Rows are points. The window is the flat piece filled in between its corners: a triangle in 3 columns, a solid with four corners in 4, and so on. A path goes straight from each point to the next, and from the last back to the first. List the points from which the path goes on through the window.

Window, 3 rows:
[[-28 -79 -23]
 [-63   1 -21]
 [ 29  51   9]]
Path:
(1): [ -1  38 -19]
(2): [28 21 64]
(3): [-76 -38  13]
(4): [-59  -6 -47]
(5): [ -6 -34 -70]
(6): [-44 -54   9]
(7): [-21  -6  17]
(8): [ 22  42 -45]
(9): [-65 -48 -75]
(10): [-59 -57   7]
(11): [-19 -56  31]
(12): [-35 -30 -57]
Through the window after points: 1, 5, 7, 11

Window:
[[  0 -41 -29  -2]
 [ 31 -27 -21 -26]
 [-31  66 -27 -42]
 [ 21  -7  95  23]]
Path:
(1): [-11  25  13 -45]
(2): [-20 -23 -14 -49]
(3): [  5 -11 -29   6]
(4): [  9  31 -41 -16]
(5): [-25   9 -52 -60]
(6): [-26  11  46 -48]
(7): [33 34 26 23]
(8): [  5  64 -83 -19]
(9): [-42  17 -38 -85]
(10): [-17 -49 -35 -40]
(11): [ 12 -23 -56  15]
(12): [ 59 -26  10   2]
(13): [  4 -59  29 -11]
(14): [ 18 -57  28 -13]
(15): [ 60 -20  -9  14]
(16): [  9  56 -30  20]
Through the window after points: 2

Window (8 x 8):
[[ -8 -29  40  65 -19 -33  33  31]
 [  6  56  -7  12 -29 -41 -60 -15]
 [-19 -38 -31  25   2 -15 -14  15]
 [-32 -60  41  -9  10  36 -31  14]
 [-23  36  15  55 -69 -18  57 -15]
 [-18  64   2  -2  16  19 -25  12]
 [ -5 -15 -10 -24  34 -11 -29 -31]
 [ 43 -42 -27 -48  -7  50  32 -24]]
Path:
(1): [ -9   7  -9 -31 -31 -24  28  -8]
(2): [ 7 11  1 47 -9 10  4 -8]
(3): [ 12 -39  38  95  -5  14   7  -5]
(4): [-25   2   9 -20 -10 -41  16  32]
(5): [-39  -6  26 -27  -2 -19  32  26]
(6): [  9 -16  -7  72  -3  32  -7 -21]
(7): [  7  32   0  30  -7  -1 -21 -21]
(8): [-27   3 -10 -50 -36 -62 -26   7]
(9): [-31   6  -2 -27 -53 -58 -12  10]
(10): [ 27  22   3  30  19  35 -31 -19]
(11): [ 21 -14 -16  23  17  48 -21 -47]
(12): [-11 -18  -2 -63   2 -31   9  12]
Through the window after points: 3, 7, 9, 11

Window:
[[  6  27 -49 -25  14 -57 -16  84   1  23 -19]
 [ 69  14  14  61  52   9  18  -6 -34  -1 -25]
 [ -1  34 -22  14   8  42 -37  38  36  -4  53]
 [-45 -63 -55 -27 -78  31 -13 -19 -38  11  30]
 [ 10   7  16  27  27 -14 -35 -32 -25 -26 -17]
 [ -6   8  -4 -37   7  -4 -27  49  28  53  32]
 [ 29   2  35  91  10  -2  -5 -15  44  -9   4]
 [-60  -1 -27  -5 -12  12  30 -16 -56  17   9]
 [  9  38 -13 -17 -32  15  17  -6   2  13  18]
 [ 16  -6  22  65 -27 -24   0 -26 -95   3  -8]
 [ 20  -2  41  35  -5  28   9  20  -9 -30  -4]]
Path:
(1): [ 11   3  -2  41  16 -45  -5  -9 -27 -30  33]
(2): [  6  -4   1  10  10 -25  41  -3 -26 -14  38]
(3): [-37  19 -24  19  -9  52 -27 -14 -44  37 -46]
(4): [-14   4 -17  24 -33  46 -13 -10 -23  18 -39]
(5): [-18  -4  -6  -4   4  -5  12  16 -17 -10  57]
(6): [ -2 -27 -20  -6 -24   6  -2   7 -21   2  38]
(7): [-37   7 -13   9 -31  30 -31 -10 -19  49 -48]
(8): [ -5  -1 -11  44  -1  40 -25  -7 -19  30 -51]
(9): [ -1   6   7  20   2  -9  21   3 -13 -10  26]
(10): [ 11   4 -15  -6  13 -35  11  22 -18   2  31]
(11): [  4  42 -23   6 -24  16 -29  52  13  24 -53]
(12): [ -9 -10  13  24 -10  57 -28   8 -26  40 -49]
Through the window after points: 2, 4, 6, 8, 10

Window (12 x 12):
[[ 48  -2   1 -18  67  -2  22   6  44 -26 -50  -3]
 [ 39 -20  22  35 -62  11  10  -6  92 -17  19 -31]
 [ 68 -17 -19  10  43  45  -8  24 -36 -44   5  -4]
 [ 20 -68  -7 -87 -60  87  64  49   2  -3  44  24]
 [ 16  -8 -12 -35 -45  -9 -75   2 -28 -15  27   4]
 [-24 -49 -17  19  -3 -25 -21   5  27  -7 -11   1]
 [ 15 -33  29 -40 -21 -14  16  11 -26 -15  45  32]
 [  7 -21  26 -20  -1  38   2 -41  -4 -39   2  31]
 [ 22  11 -29  19 -20 -12   3 -68  51  13  72 -72]
 [ 33   5 -19  38 -20 -49  -8 -15  -4   1 -95 -47]
 [-24  -5 -28 -26   0 -59 -19  14 -10 -81  10  -2]
 [-37  15 -14  13 -37   0 -17  48 -10  10 -19  -2]]
Path:
(1): [ 11 -32  26 -27   5  -3 -26  14 -27 -23  17 -41]
(2): [  7  -3   9  -7 -18  -4 -18  -9  13 -10  10 -51]
(3): [ 21   2 -58  26 -31  -9  12 -27  32   8  44  14]
(4): [ 10   7 -30  13  -9 -22   9   2  13 -40 -12  41]
(5): [ 11 -27  16 -18   7   8  11   1  12 -24  -7 -32]
(6): [-36 -24  24  14 -10  17 -25  -6   4 -33 -27 -63]
(7): [ 16  -2 -27 -11 -24  -6   6  22   5   6  13  59]
(8): [ 26  24 -60   6 -62  -4  17 -11  25  -6  19  11]
(9): [ 21 -39  37  -3  32  -7 -23 -13   1 -24   9 -50]
(10): [ 14 -21  16 -14   5  17  -5   0  -4 -30   5 -14]
(11): [ 35  -4 -33   3 -24   9  11 -17  -8  -9  22  51]
(12): [ 27   6 -23  -5 -25   5  -3 -22   5 -11  30  52]
(13): [  6 -28  21 -20  -4  14  -9 -12  -4 -33  -3  -9]
(14): [-23 -14  38 -19   7   5  -8  26 -18 -23 -13 -39]
(15): [ 30 -24 -18 -11  -8  13  -2  27  -2 -27 -18  45]
(16): [ 41   2 -56   3 -25  23  15  -7  50 -15  -9  50]
Through the window after points: 2, 6, 8, 10, 12, 16

Window (14 x 14):
[[  1 -35  32   4  22  31  13  16 -35   3  -2 -11 -24 -29]
 [-33 -48   3 -10 -63   4  20  31 -10  -3  -6  -4  11 -25]
 [-56  -9  29 -15  42 -24 -36 -22 -11  32 -23  14 -15  -7]
 [  9 -14 -20  -9  -7  31  67  76   3   9 -17  27  25  13]
 [ 20  26  23   4 -32 -26   2   0  36  -6 -25   7   2  32]
 [-38 -22   0 -19  48 -10  -3 -76 -12  11  17 -25 -13 -29]
 [ 45  36   2 -54 -31   3   3  24   4  15 -16  32  11   8]
 [ 16  38  -6 -14 -12  36 -13  32  25 -32 -48  44  27   3]
 [ -1  10 -49 -15 -12  55  21  95  14  17  10  -8 -32  12]
 [-39 -62   6  -4  28 -42 -13 -23  -8 -16   0  35 -45 -40]
 [ -3 -23 -23   8 -16  16   2  19 -42  -1   0  21   1  23]
 [ -2  59  15 -15  15   0 -15  31  17  -5  34  31  18   8]
 [  0  19 -15 -21  76 -40 -53  12   0  13  18 -39   9 -13]
 [-21  56   5 -38  43 -42 -11  -7 -23 -19  -5 -25 -14   0]]
Path:
(1): [-14   7 -21  23  14 -22   7  17   2  10  -4  -1 -10 -46]
(2): [-32 -16  22 -51  31  29 -14   2 -13  -9   3  -1  -9  42]
(3): [  2 -26   3 -20   8   3  -2  11  -1  -4   2  11  -3  36]
(4): [-16   8 -12   9   6   5  -3  18  -4  22  -9  10   3 -61]
(5): [ -7  33  -4 -13  10 -20  -5   5 -15   5  -5  10  -3  -9]
(6): [ -4  19  26 -74  38   0  -6  19   9 -37   4 -34  -7  28]
(7): [-27 -19  19 -51  18  24  -2  21  -8 -21   0  16  19  23]
(8): [  0  21 -13  29 -12 -42  -8  -1  -2  30 -10  -8 -22 -30]
Through the window after points: 5, 7

Window:
[[ 28  39  71 -25 -76   3  77   6   2  17  94   0  15 -78]
 [ 39  55   0 -35 -73  -7  89 -29 -19  20  14 -30  41 -24]
 [ 49  53  25  -6 -65  -2  15   7  20 -11  44  44  43 -58]
 [ 16 -32  23 -33  45 -10 -34  34 -16 -34 -26  -5 -29  39]
 [ -1  39   6  53   6  60  32 -32   0  30 -28 -17 -14 -53]
 [ 22  -8  51  24   9 -15 -22 -47 -16  30 -29  25 -28  24]
 [ 12  23  11  -9 -95  12  56  -3  10 -29  -3 -16 -33  18]
 [ 11 -18  34  16  19 -26 -44  -8  48   7 -35 -47 -13  25]
 [ 22  37  68  82 -13  25   7  -1 -37  26 -52 -32  20 -17]
 [-32   2  15   3   2  -4 -24  28   5  43 -32  -2  -9  64]
 [-34   1  16  37  27 -39 -34 -16 -19 -25   0 -15  -7  42]
 [ -2  28  14  22  -7 -21 -51   1 -31  28 -43 -32 -48 -13]
 [  1 -77  -4  21  -5 -27 -30  21  -9   4 -18  -2 -10   2]
 [ 19 -24  -4  -8 -24  29 -48  -8 -16   1  15 -40 -15  54]]
Path:
(1): [-35 -13  35 -34 -16 -11 -29   0   7 -10 -24 -20   0  -5]
(2): [-25  14  47  -8 -31  12   0 -24   0   3 -26 -17  16 -24]
(3): [ 62  16   2  36 -14  -7  11  25 -11  39  -3 -19 -21  26]
(4): [ 71  37   2  43   3 -21  -3  -2  13  32  -4   7 -35  22]
(5): [-32   9  50  -8 -27  15  -1 -16 -17   3 -17 -14  21  -8]
(6): [-11 -18  47 -46   0  15 -32   0  -6 -39 -24  16   0  -6]
(7): [ 20 -10  10  59  16 -25 -35  26  -7  35 -12 -25 -46  38]
(8): [ 49  21  23  33 -16 -10  31   9 -13  21  22 -16 -30  17]
(9): [-19 -15  16 -31 -44  -8  -4 -23  -7   3 -25  -4  34 -36]
(10): [ -6 -12  35 -13  -8  -9  -3   7  -8  -6 -18 -12  -4  -2]
(11): [ 32   7  -5  27  -8 -15   3  19  -3   7  -6  10 -22  26]
(12): [ 34   0   9  19  19 -13   2   8 -25 -10   0  -6 -16  33]
Through the window after points: 8, 12

Window (14 x 14):
[[ 95  41 -21 -41 -37   4 -35  35  21  55 -72 -22  15  76]
 [  7 -11  52  46  45 -90  -9 -49  13 -27  -5  -3  12  33]
 [  5  -9 -34 -15  -6  24  23 -36 -28  24  51  16  -4  26]
 [-16   1 -55  -1   3  43  -2 -33 -14 -22 -16  12 -57  30]
 [ 63  71 -40 -11 -28  -9 -11  18   4  56 -38   7 -26 -20]
 [-38 -27  25 -37  20  11   2 -54  18  -6  35 -16 -75 -12]
 [ 14   8  50  38  51 -72 -18  77  19 -10   4   4   6  35]
 [-25 -61  27  34  12 -26  38 -26 -17 -16   2 -51 -41  -9]
 [ -1  16  -1  -2 -23  30  31 -49   0 -57  49 -31 -45  -1]
 [ 26  61   4 -56  -3 -50   4  59 -15  20 -79   6  32  36]
 [-42  12 -47  13  21  36  26 -75  28   8  42 -64 -28  20]
 [ 35  19 -27  -8  29  80  14 -35  12   5  -2  -5   9 -23]
 [-35  -5  25  36 -25  21  40 -48  50   6   5   3 -24   7]
 [-32  26  34  39  -1  55 -14 -63 -20  17  22 -36 -26   4]]
Path:
(1): [ 38  25 -14   1  38  21  38 -42   2  13  13 -14 -29  32]
(2): [-28 -16 -17  -2 -23  59 -28  -9   9 -14 -21  -8  11 -45]
(3): [-37 -52 -23  14  -3  10 -62 -23  -3 -42  31 -23  11   2]
(4): [ 19  17  16   1  19  -2  44 -14   3  18 -14 -12 -37  12]
(5): [ 16  32   8  -8  11  22   5 -20   3  20  -6  -4 -28  34]
(6): [ -1  28  -3  -1 -12   3 -19 -26   5   2   3 -13   6   7]
(7): [-23  -6  -3  13  -4  10  -3 -15   4   5   8 -22   2   2]
(8): [ 27   3  37   9  44 -30  41 -30 -16  -5  12 -17 -72  35]
Through the window after points: 1, 3, 7

Window:
[[ -8 -27   3   2 -22  -6  17  42 -13  -6  17 -15 -12   3]
 [ -2 -29  25  -9   4  25  32 -12  -8  29  11   6  15  22]
 [ 50  -7 -45 -46 -20 -11  -2   4  20 -17  15 -55   4 -34]
 [-14 -17   5 -41  -6  -7   4   5   2   9 -16  24  34  -9]
 [-14 -27 -22  -5   5 -31   5 -42  -1  -5   3  30  30  25]
 [ -7   6  21   5   0   2  41   7  30  10  -3 -24 -28  -3]
 [ 10 -23 -13  31  15  21   9  43  28  14  -9 -27 -22   4]
 [ 25  17  11  14  -6  -5  28   0 -57   6 -30  -7   0  -5]
 [-18  58  11  17 -95   5 -53  72  27  48  50  50  51   2]
 [-10  -9  37   9  -6   3 -46 -27   5   6   9 -43 -35 -17]
 [ 17   1  29  -7  -4  25  12  -5   0 -26   8  13 -13 -20]
 [ -8  12   7 -11  21   7  15  14 -29  12  30  12 -19 -20]
 [-13 -28   1  15 -27  13  31 -14 -12  29 -10  16  12 -26]
 [-33   1  -6  19 -18  44   4  14  11  10 -10 -27 -30  20]]
Path:
(1): [ 20 -11 -12 -28 -18  -3   7  -5  -1   9   6   5 -12   9]
(2): [ -6 -13  14 -23 -18  25   9  -5   5  22  -6   8 -37  10]
(3): [-15   0  -3  32  -1   7  12  21  -2  -1  13 -19  56   0]
(4): [-25   5 -13  12  -4   6  54  -7 -11 -20  -5 -22  56  -8]
(5): [ 12 -13  15  -2  -9   3 -19  -5   2  28   0   7 -29  -6]
(6): [ 21 -14  -7 -11 -13  -2  12   9   2   6  -5  -2 -11  -9]
(7): [  3   3   0  -2  -3  10  11   2  -8  -1  13 -31  12  -6]
(8): [-29  21  27  13   4  16  -4  41   3   2  10 -13  49 -13]
(9): [ 18  -8  -4  -4 -43   2  16  -7   6  30   8  13 -30  10]
(10): [ 19  -3  -6  -4 -28 -38   9   6  -4  18  -8   3 -54  31]
(11): [-11  -3  18   9   0  45  16   9  -8  13  11  -4  53 -23]
(12): [-11  -3  25   8   3   1  14  17   1   1   4 -18  22 -32]
Through the window after points: 2, 6, 8, 10

Window, 14 rows:
[[-23 -15   9  26  41  79 -13 -17  72 -67 -18 -85  38  -1]
 [ 18 -17  12  19  36  44  11  32   1 -81  32 -50   5  29]
 [ -5  38 -65 -22 -65   2  -2  30  82  60   4 -47  47  90]
 [ 15 -28  16  -9 -44   7  15  31 -29 -13 -36   9  40 -21]
 [-39  13  -2 -78 -63  26 -37  33  43  -7  40  12  30  -9]
 [-44 -38  -1  25 -18  18  44  20  11   1  11 -13 -64 -21]
 [ 14 -55 -10 -55  71  11 -23  40  36  -2  14 -40 -21 -14]
 [-17  10 -60  95 -41  70 -39   8  60 -22  11 -29  48 -14]
 [-27  32  -9  -4 -19 -26  34   4 -84 -52  -4 -12  19 -26]
 [ 16  25  23  43  20 -38 -45 -95 -44 -30 -17  90  21  37]
 [ 22 -20  87  -3  44 -12   8 -49 -25  53  78 -20  32 -50]
 [-29   6  64  26   6 -36 -32  24  37  25  -5  -9 -11 -19]
 [ 27  58 -46 -19 -70 -59  52   0  51 -48   7 -40  20  35]
 [-24 -77  20  22 -34 -43 -65  -1 -11  10 -31 -20 -10  14]]
Path:
(1): [ 20  30  10   8 -29  34  -7 -11  -5  -4  -9 -17  16 -12]
(2): [ 30  -1  13  -7 -20  35  -9 -28  -9 -18   8 -31  -9 -20]
(3): [-30  -6 -18  16  -3 -10   1   8  21 -24   7 -14  41  24]
(4): [-25 -11   1  -7 -42  -2  17  32  37 -15   2  15  70  29]
(5): [ 26  44 -26  -6  -2   2 -50 -28  -8 -15  13 -53 -16 -10]
(6): [ 43  47  27 -23 -21  12 -40   8 -10 -23 -41  -2 -10 -30]
(7): [-70 -42 -33  33   9  20  49   1  41 -26  60 -39  65  25]
(8): [-43 -26  -4  -6 -24 -25  -2  18  51 -19  28 -12  39  21]
Through the window after points: none

Window (14 x 14):
[[ 33 -10 -17 -15  15   2  59  -8  -4 -20  -4  -9  41 -13]
 [ -8   2 -50  -1  21 -26  -3  -7  35  -2  46  11  31 -10]
 [-10 -19  28  -2 -12  26  18  13  29   4 -21 -26  31 -27]
 [ 27  31 -30 -42 -20  44 -41 -22  13 -18 -36 -27 -68   3]
 [  1   8  47  25 -24 -45   9 -37  10   8 -28 -47  25  43]
 [ 29 -24 -28  -5 -49  37 -23   5 -34   0   1   0  21 -22]
 [-36   0  92  19 -49 -11 -27  15  15 -57 -55  31  50  95]
 [ 10 -65 -55  37  37  59 -13 -28  33  25 -21 -54  32  79]
 [ -8  -6  -1  -9   7   9  29   6 -18  15  35  13 -14   2]
 [ 27   8 -39  18   3 -27   1 -24  40  45 -21  44 -31  14]
 [ 48 -23  -8 -60  -9 -33  -8  74 -19  15  -4 -21 -30 -28]
 [ 14 -28  21 -22  42 -23  -7  34 -52   2 -16 -10  24 -54]
 [-69  40  43  26 -43 -15   7  58 -17 -47 -78  -1  33  58]
 [ 38  -2   4  21 -11  17 -17  43  -8 -40   1 -15 -25 -21]]
Path:
(1): [-14  39 -12  26   8  44  -8   2  -6  15 -19   1  34   9]
(2): [ 41 -77  -2 -53 -45 -57   5   7  44 -33 -11 -25 -63  26]
(3): [ 16 -49 -30 -15   2   4 -19 -14  14 -11   1 -18 -19  -6]
(4): [ 31  31  12  -1 -14   3  10  37 -12  22  -7   7  33   5]
(5): [ 34   8   8 -20  -4   2 -15  35  -8  17  -2 -21  23  28]
(6): [-17 -24   6   8  15 -13  12  -7   1 -26 -36  -2 -13 -25]
(7): [ -8 -27 -26  21 -12 -14 -11  -8  -3 -19  -3  -4  13   8]
(8): [ 29  19   6 -24   8  30   9  25   9  20  14  -9  10  -4]
(9): [  9  27  14  -2  31  18  10 -13  -3  15 -14   6  40  -7]
(10): [ -8 -43 -22  11 -32   4  12   3  19 -24   3 -21  -2  17]
(11): [ -9 -67  -2  -7 -65  17 -15 -27  -4   0 -37  -7 -89  31]
(12): [ 32  67 -17 -22  35  18 -11  16  10 -13   1 -17  30 -11]
(13): [ 64  79  17 -28  36  13 -39 -15 -77  16 -34  14   4  25]
(14): [-32 -81  -6   4 -33  -1  25  33  57 -20  -3 -40   6 -40]
(15): [ -1 -28  -8  -4 -11 -25  -1  13 -10 -10  -4   2  -6  -7]
(16): [ 32  40  34   6  17  39   1  24  -2   0  -4 -27  19   9]
Through the window after points: 7, 11, 13, 15

Window (14 x 14):
[[ 19  17 -35  25 -44  -1 -22  49  84  50   5  -7 -19  24]
 [ -1 -38   0  14  17  33 -44 -26 -58 -17 -11 -14  13   5]
 [ 46  -8  80 -20 -29 -33   3  22 -31 -30 -17 -32   4   7]
 [-40  -4 -12  26  36 -69  21  23 -24  30   9  12   8  44]
 [  5   7  14  56  11  14 -20   4  36  25  45 -22  19 -20]
 [-95  35  20  29 -16 -16  24  69  30  53   5  -6  -7  46]
 [  5  59 -15  38 -25   4 -46  17  10   9   1 -19  -9 -66]
 [-73  23  25  40 -55 -56  25 -13  32  33  29  29 -42  46]
 [-26 -22   4 -17   3 -23  13 -15  -8 -53   0 -31  30  -6]
 [ 18  -3   8 -68 -16  -7  -1  23 -35   6  61 -44   2   1]
 [ 25  70  -4  40 -41  38  11   8  35  23   0  25  21 -19]
 [ 19   5  37 -49  29  -1 -54 -22  -5 -30   8   4  16  -9]
 [ -8  28 -12  43  -7  26  11   3  58  82 -23   0 -21 -50]
 [ 16 -46  45 -37   7  -3  -6  34 -56 -69  23  16   4 -38]]
Path:
(1): [-10  17  40  23 -31 -15 -38  27  -2  28   7  -1  43 -19]
(2): [  5   0  10  24 -35   1 -19   9   5  30  -2   5  24 -20]
(3): [-13  65  -7 -27  36 -13   3  40  20   1  44 -36 -67  19]
(4): [ 15  29  17   3   8  23   7  27  11 -20  17 -36 -32   3]
(5): [-15 -17  -4 -20 -39 -31 -14  15  -5  33  21  14  40  -4]
(6): [ -4 -11  29   9 -15  -7 -27  32  17  49  13  41  89  12]
(7): [  5   8  15   2   5  -4  -7  -5  -3 -24  14 -37 -31 -11]
(8): [  9  24 -18  12  -4  12   7  -4   5 -16   0 -11 -25 -14]
Through the window after points: 4, 6, 8
